Every row gives one point. Each copy is the shape, with its points in the same order, turned, moved and blurred by noise. Say if it was mirrored as well.

Shape, 8 rows:
[[-27  30 -21]
 [ 25 -11  -4]
 [-34 -13   2]
 [ 33 -28  11]
 [-42  42   7]
 [ 26 -32   0]
 [ -9   4   9]
 [ 26 -12  10]]
Copy 1, 8 rows:
[[-40  15  26]
 [ 21 -16  10]
 [-21  13 -21]
 [ 38 -17  -5]
 [-36  49  18]
 [ 25 -23  -3]
 [ -2  17   1]
 [ 30  -7   7]]
Copy 1 is: mirrored
Copy 2:
[[-25  39 -18]
 [ 27   2 -17]
 [-30   3   2]
 [ 41 -17  -3]
 [-36  60   6]
 [ 29 -24 -10]
 [ -1  17   6]
 [ 33   0   5]]
Copy 2 is: only turned
Copy 3:
[[  7  46 -16]
 [  4 -26  -8]
 [ 25  22  26]
 [  6 -48  13]
 [-11  57  -5]
 [ 10 -37   3]
 [  4  14   5]
 [ -6 -29  -4]]
Copy 3 is: mirrored

Shape (8 x 4):
[[ -2   6 -21  -6]
 [ 18  -7  13  26]
 [ 15 -21  20   8]
 [  2   1  -3  29]
 [-40   6 -16  16]
 [-21  -1   0  -5]
 [-11  48   2 -41]
 [-25   1 -21  -5]]
Copy 1:
[[-19  -9 -13  -2]
 [  9  -1   5  38]
 [ 28 -11   7  22]
 [  0   3 -13  28]
 [-11  12 -51   6]
 [  2   7 -23  -2]
 [-32  23  14 -40]
 [-17  -1 -35  -8]]
Copy 1 is: mirrored
Copy 2, 8 rows:
[[ -6   0 -24  -5]
 [ 19  -6   1  37]
 [ 17 -16  12  13]
 [ -3  -2  -8  33]
 [-39   6 -15  12]
 [-18  -2   1  -3]
 [  1  49  -6 -36]
 [-27   1 -22  -9]]
Copy 2 is: only turned
Copy 3, 8 rows:
[[ 12   6 -21 -13]
 [ 21  13  12  21]
 [ 20  -4  28   5]
 [  8  15  -4  20]
 [-28   4 -28   4]
 [ -9   2  -4 -13]
 [ -5  43 -12 -60]
 [-11  -1 -26 -14]]
Copy 3 is: only turned
Copy 4:
[[ -3   9   8 -27]
 [ 13  -5  27  20]
 [ 13 -26  12  14]
 [  0   2  27   4]
 [-47  12  12 -13]
 [-17  -6  -4  -7]
 [  2  32 -48 -11]
 [-24   5   4 -23]]
Copy 4 is: mirrored

Shape:
[[ -2 -19  15 -16  19  -1]
 [  2  -4  15 -11  13 -23]
 [-10   4   3  -6  10   0]
 [-15   8  17  -9  -2  -6]
 [-23   3 -60 -25  18   3]
 [-23  -1 -41  36 -11  20]
 [ 32  -7   8 -18  -8 -22]
 [ 11  -1  13 -17  -4   9]
 [  7  28  -3  46  10  36]]
Copy 1 (9 x 6):
[[ -3  -8  22 -20  -1  -4]
 [  6   2  29  -9  -1 -24]
 [ -9  15  14  -9  -4  -3]
 [-15  28  24  -8   4 -11]
 [-15  20 -39  -6 -44  -6]
 [  1  19 -35  29  11  22]
 [ 36  10  18 -23  10 -18]
 [ 15  17  20 -30  10   8]
 [ 16  24  17  44   2  51]]
Copy 1 is: mirrored
Copy 2, 9 rows:
[[ -2 -24  21  -7  24 -17]
 [ 19 -16  11 -11  21 -18]
 [  0  -8   7  -9  17   4]
 [  9 -12  12 -17   1   3]
 [-43  -6 -43 -13  48   0]
 [-22 -18 -30  29  12  36]
 [ 18  -3  -2   4   3 -43]
 [ -1   2  17  -2   2 -17]
 [ -3  28  15  41   8  43]]
Copy 2 is: mirrored
Copy 3 (9 x 6):
[[ -9 -21  25 -21  -3 -30]
 [-11 -27   4 -11 -15 -41]
 [-16  -7   2 -11  -7 -17]
 [-21 -10   5  -7 -19 -22]
 [-22   9 -34 -41  37 -11]
 [  4  33  -7  21  35   3]
 [ 22 -20  -3 -22 -29 -38]
 [  3 -16  11 -18 -21  -7]
 [  2 -19  -6  38  11  21]]
Copy 3 is: mirrored

Shape:
[[-22 -18 -40 -10  13 -11]
 [-28  12 -17 -26  32 -16]
 [-34  27  10 -49  13   2]
 [-44  11  -4 -27  23  -9]
 [ 17  -5 -16 -15  37  12]
 [ 29  17   4  29  52  26]
 [-19   0   1 -34 -28   9]
 [ 12  -1 -30  21  49  35]
 [  5  15  24  27  20  37]
 [ 27  21  25  33  13  24]
 [-27 -14  13 -33  28 -15]
 [ -3   3  22   8  27  42]]
Copy 1 (12 x 6):
[[  3 -22  23 -15  13 -45]
 [-15 -14  -9   8  26 -37]
 [-36 -13 -37  -8  18 -10]
 [-33 -20  -6   1  27 -22]
 [ 38 -19 -10   1  27 -20]
 [ 53  13   3  22  54  12]
 [-18 -13 -11 -37 -10   1]
 [ 51  -7  14  -7  60 -15]
 [ 23   9   9   0  44  39]
 [ 36  24   8   9  29  37]
 [-17 -41 -10  16  12 -13]
 [ 21 -13  -1  -5  46  32]]
Copy 1 is: mirrored
Copy 2, 12 rows:
[[-46 -17  -4  19  12  -9]
 [-47   8   1 -15  21   9]
 [-20  38  23 -17  28  20]
 [-40  14  23 -14  13  15]
 [-12 -26 -23   1  27  19]
 [  9 -35 -39 -23 -10  47]
 [  6  26  23  16  14 -12]
 [-15 -42 -35  13   1  45]
 [ 22 -14  -5 -15 -26  42]
 [ 28 -18 -26 -23 -32  26]
 [-27 -11  30 -25  30   1]
 [ 17 -21   6  -9  -3  43]]
Copy 2 is: mirrored
Copy 3:
[[-21   0 -50  -2   0   6]
 [-16  31 -30 -23  16   3]
 [  4  30  -9 -57   5   1]
 [-23  29 -15 -37   3   6]
 [ 17   7 -33   4  36  19]
 [ 27  29   4  36  40  32]
 [ 16 -13 -14 -40 -16  -4]
 [ 15  20 -28  35  24  49]
 [ 28  13  31  17   9  33]
 [ 39  13  27  30  16  14]
 [-24   3 -11 -36  30   5]
 [ 22   8  17  -1  20  43]]
Copy 3 is: only turned

Shape (14 x 8):
[[  0   5  25  -5   1  -3  12 -11]
 [-14  13  -4  14   8   3  -3   4]
 [ -3  13   0  16   7   0  -4  14]
 [-12   2 -17  -6 -58  -3  -6  -1]
 [ -1  13  -1   8   8   1  17  11]
 [  5   9 -16  19   2   4  17  -1]
 [  2   6 -10   6   9 -11  11   3]
 [  8   3   4   8  -7  -3  -1   9]
 [  5 -12  -1  -6   4 -22  -4  14]
 [  8  -4   9  11  -5   3  -8  12]
 [ -2   9  -4  13   4  -6  -9   1]
 [  5  14   2  15  -6  -6  -7  18]
 [  9  13  -2   7 -19 -14 -10   1]
 [ 11  -3 -11 -19   2  -5  -1   8]]
Copy 1, 14 rows:
[[ -2  17  19 -10  -3 -11  16  -3]
 [-12  -3  -3  15   4   3   7   1]
 [ -4  -2   0  20  -1   1   5  10]
 [-34  13 -14 -14 -48   3 -21   5]
 [ -2   3  -1   7   0   4  20  15]
 [ -2  12  -7  10  -4  25  12   9]
 [  0  13  -6   3   6   6   4  15]
 [  1   6   8   6 -14   0  -1  12]
 [  4   5   4  -7   4 -10 -14  26]
 [  3  -4  15   7 -14  -1  -6  12]
 [ -5   5  -1  16   1   0  -7   3]
 [ -1   4   2  21 -14  -5  -2  16]
 [ -4  20  -1  11 -20  -6 -13   9]
 [ 13   4 -13 -16  -6  -6  -6  14]]
Copy 1 is: mirrored
Copy 2:
[[  4  -9  17  -2   0  22 -10   1]
 [-11  15   1   9   6   0   5   2]
 [  2  15   6   9   6 -10   2   6]
 [  2  22 -24   8 -50  10 -24   1]
 [  2   4   3   0   6   2   6  20]
 [  8   3 -14  16   7   5   4  22]
 [  1   2  -7   0  11   0  -9  14]
 [ 15   5   2   8  -5  -6  -8   4]
 [  6  -4  -1 -13   5 -17 -21   0]
 [ 12   0   8   9  -8 -12  -2  -4]
 [  1  14  -2  12   8  -3  -9  -2]
 [ 13  19   7   9  -3 -11  -7   7]
 [ 16  18  -3  10  -7   2 -23   1]
 [ 15   1 -16 -19   0  -2  -8  -4]]
Copy 2 is: mirrored
Copy 3:
[[ 10   5   1   1  -7  19   6 -19]
 [-18  11   5  21  -3   7   2   6]
 [ -5  13   0  23   0   3   1  12]
 [-12  -2  11  -8 -60 -17 -14   9]
 [ -4   7   1  12   2   2  20   7]
 [ -8   1  17  23  -5 -11  20   2]
 [ -7   5   0  12   3 -12  10  -4]
 [  9   2   3  15 -10  -3  -1   7]
 [  5  -4 -17   3   4 -15 -10   0]
 [ 11  -3   2  19  -7   4  -8  11]
 [ -7  10   3  22  -3  -4  -6   1]
 [  5  14  -2  23 -11  -3  -1  16]
 [  7  16   4  15 -22 -13  -9  -1]
 [  5   0   6 -11   5 -15  -5   3]]
Copy 3 is: mirrored
Copy 4 (14 x 8):
[[  4  10  18   0   7   2  13  -4]
 [-12   5 -17   8   1   8  -3  -2]
 [ -4  11 -14  14   2   6  -8   4]
 [  0  12  -6 -22 -57 -12   1   1]
 [  3  11 -10  15   5  11  10  10]
 [  9   8 -17  25 -13  14  11   2]
 [ 11   4 -15  14   0  -3   7   2]
 [  9  10   1  10  -9  -2  -7   6]
 [ 17 -10  -3   4   2 -18  -5  16]
 [  5   5   8  13  -8   1 -16   9]
 [  0   6 -13   9   0  -3  -8  -7]
 [  5  21 -10  12  -7  -4 -15   9]
 [ 16  17  -5   1 -17 -11  -9  -6]
 [ 25  -9  -7  -7  -4   2  -3  11]]
Copy 4 is: only turned

Shape, 14 rows:
[[ -3  -3  14 -24 -26  -1   8   5   6]
 [-16  15  -4  12  47  19 -15   7   9]
 [ 16   0  -3 -17 -17   2   0  -1 -19]
 [ 11   3   1  22  37  -8 -30   7   6]
 [ -7 -12 -18  10  29   7 -16   0 -10]
 [ 13 -13  15  -8 -19  21 -22   8  -5]
 [ 20  11  16 -22  -9   7  -4 -16 -10]
 [ 35 -15   6 -24  -8  23   7  10  -5]
 [-15 -21  25  32  23  -7  27 -18  10]
 [  5  12 -12  25  35  28 -25  -7   4]
 [ 13 -18   6 -38 -16   8 -11 -21   9]
 [ 15  -8   0  -8 -30  10   4 -11  -1]
 [ 13  -8  15 -20 -21  24 -16  -4 -25]
 [-15 -27  29  19  35 -13  23 -14  -5]]
Copy 1 (14 x 9):
[[ 18 -22  15   0   4  17  -7  21 -28]
 [-27  20  -4  19  -2  20 -28  -9  23]
 [ 19 -22  10   7 -17 -10   2  17 -11]
 [-16  22   7  27  18 -17 -15  -7  18]
 [-20  -7   2  24  -6  -7 -21 -16   7]
 [ 20 -12  16  38  -5   2 -15  27 -13]
 [ 25  -2  23   0 -19  -6 -12  24  -5]
 [ 44 -26   1  19  -3  -2 -18  16   4]
 [  5   4  43   9  14  19 -20 -46  -5]
 [ -9  32  -4  35 -14  -1 -24 -13  18]
 [ 24 -16  14   2 -11 -11 -37  22 -30]
 [ 30 -12  10  13 -13  -3  -5   5 -28]
 [ 20 -24  24  28 -25  -2 -15  29  -7]
 [ -3 -11  47   4  17  14 -25 -42  10]]
Copy 1 is: mirrored
Copy 2, 14 rows:
[[ -7  -8  16   5 -14  26  28  -7  -6]
 [-38 -21  -1  15  18 -11 -34  18   0]
 [ 10 -13   7   5   6   1  28   0   3]
 [-16   9   7   1  11 -27 -35  11   1]
 [-21 -11   0  24  10 -27 -15   7 -15]
 [ 12 -10  20  20 -16   8   6  17   6]
 [  6  -5  17  10  17  17  18   4  13]
 [ 17 -30  16  19  -8  -3  18 -14  25]
 [-53  15 -13  29 -14  -8  -2 -12  13]
 [-14 -14 -16  19  25 -10 -34  23   6]
 [ 15  -7  21  24   3  30   9 -21  -4]
 [ 10  -7   1  17  -8  18  22  -8   3]
 [ 18  -9  22  33  -1   8  28  21  11]
 [-60  17   4  36  -8 -21   6 -15  12]]
Copy 2 is: only turned
Copy 3 (14 x 9):
[[ -4  -5  11   7 -14 -19   9  25  26]
 [ 34   2 -26 -30  24  21 -20  11  16]
 [  8   5  21   2 -25 -16  -9  13   8]
 [ 33  -6   4 -22  38   2 -22  -7  -3]
 [ 40   0 -15  -7   9   4 -15  13  -9]
 [  8 -19  19  15 -10  -9 -28  23  14]
 [ -3 -11  19 -18 -26 -11  -8   7  15]
 [ 24  -9  29  11 -25 -13 -20   6  34]
 [ 18 -21 -13   7  20  28  33 -11   8]
 [ 28  -2 -19 -24  13  18 -37  -5   1]
 [  4 -26   2   0 -30 -32 -10  11  21]
 [ -4  -4  10  16 -23 -14  -9   4  12]
 [  6 -19  24   4 -31  -3 -22  28   9]
 [ 34 -26  -1   0  14  25  43   0   2]]
Copy 3 is: only turned
Copy 4, 14 rows:
[[ 16 -23  16 -21  -1 -11  -8  15 -20]
 [ -3  20  21   3  14  20 -17 -13  43]
 [-11 -20   7 -16  29  -6   0   6 -19]
 [  8  18  13   0  27   9  -3 -36  18]
 [-13  -4   0   7  21   6   0 -14  27]
 [ 19 -34  12  -2  33  10 -12   1 -12]
 [ -2 -18  15 -36  26  13  -2   1 -18]
 [ 19 -17   3 -14  39   8   7  27  -9]
 [  7 -10  42  -6 -26  16  27 -20  19]
 [ -3  16   7  10  27  38 -12 -24  22]
 [ 17 -36 -14 -29  15   7  -5   5 -11]
 [  4 -27   2  -7   5  10   3   9 -26]
 [ -5 -43  10 -12  34   9 -13  10 -15]
 [  3 -11  49  -8 -11   6  29 -20  35]]
Copy 4 is: only turned
